Rows are points. A path goes straight from each point to the next, and from the last back to the first. The post is the endless flat space through its rows: a point in 2 columns, a line in 3, a plane in 4, and so on, so that a path can go around it. Count how often the path circles the post. Going back the other way cancels.

Post, 2 rows:
[[  5  16 -13]
 [  6 -59  -6]]
Path:
[[-43  21   2]
 [  8 -41  19]
 [ 56  10  13]
 [ 51 -71 -39]
 [ -1 -48 -29]
 [-13  29 -19]
 [ -4   1   9]
 [ 17  44  17]
 [ 26 -93  -4]
 [  9  41 -41]
 [ 11 -61 -48]
 [ 20 -16 -20]
 [ 25  79  -7]
 [ -1  23   1]
 [-11 -54   9]
 [  7 -10  23]
 [ 60  14  -1]
 [ 32 -79 -49]
 [-37  66 -48]
 [-43 -11  -9]
 [-15   7  42]
 [ 42  45  24]
 [ 50  13 -38]
 [ 12 -10 -57]
 [-27 -11 -14]
 [-11 -41  10]
 [ 30 -16  16]
 [ 22  89 -21]
 [ 16  23 -38]
 [-13 -49 -19]]
Times around: 4

Post (8 x 9):
[[ -3   4  16  16  -1 -26 -11 -24  -9]
 [-29  54  40 -25 -23 -27 -32  18  -7]
 [-10 -48   3  -3  49  60  33  17  59]
 [-25  -6  -8 -30   5 -12 -22  -7   3]
 [-14  -5  26 -14 -16 -31 -15  24 -18]
 [  4   8  25 -24 -29   1  -3 -28 -10]
 [-41  -2  52  -7   6   5 -25 -12 -15]
 [ 58 -54 -46   9  33  76   5  21  56]]
Path:
[[ -49  -43   33  -43  -18   -7  -13  -48  -20]
 [  17  -64   64   45   -5   20  -24 -121  -53]
 [  26  -22   36   38   -5  -17  -24   39   32]
 [  34   -6   87   -4  -49  -45  -11  -45  -32]
 [ -21   -4   37  -12   33   44   13    0   13]
 [  16  -34  -26   -5   -2   14   20  -11   14]
 [  23   26  -22   34  -20  -32  -21   42   29]
 [ -22   -3   43  -60   -2  -27   43  -30   50]
 [   6  -36   47  -34   21   54  -26  -33  -26]
 [ -40   47   56  -36   -3   49  -47   17  -17]
 [ -27   55    9  -41  -37   48   21   15   50]
 [ -41   21   17  -14   10  -20  -17   22   49]
 [  -1    4   21  -37   10  -16  -16  -23    5]
 [  17   18  -37  -55  -11   17    7   11    1]
 [ -31    0   46  -26  -18   18   12   41    4]
 [  29   39  -11   30    5   32  -55    2   51]
 [ -24  -55  -18    2   27   -8  -24  -25   28]
 [ -15  -21   47  -53   18   13   -1   56   40]
 [  29  -35  -54  -25   38   17   36   37   43]
 [  14  -18  -68  -45   35   90   25   27   71]
 [  16   13  -27   16  -20   -7  -67  -13   -4]
 [ -22  -23   42  -25    3   -1   -1  -11   15]
 [  78   -2  -41   10   20   -8   18   65   50]
 [  14   22   -8   -8    9   57   -8  -42   24]
 [   4   30  -57  -43  -15   49  -43   19   25]]
Times around: 5
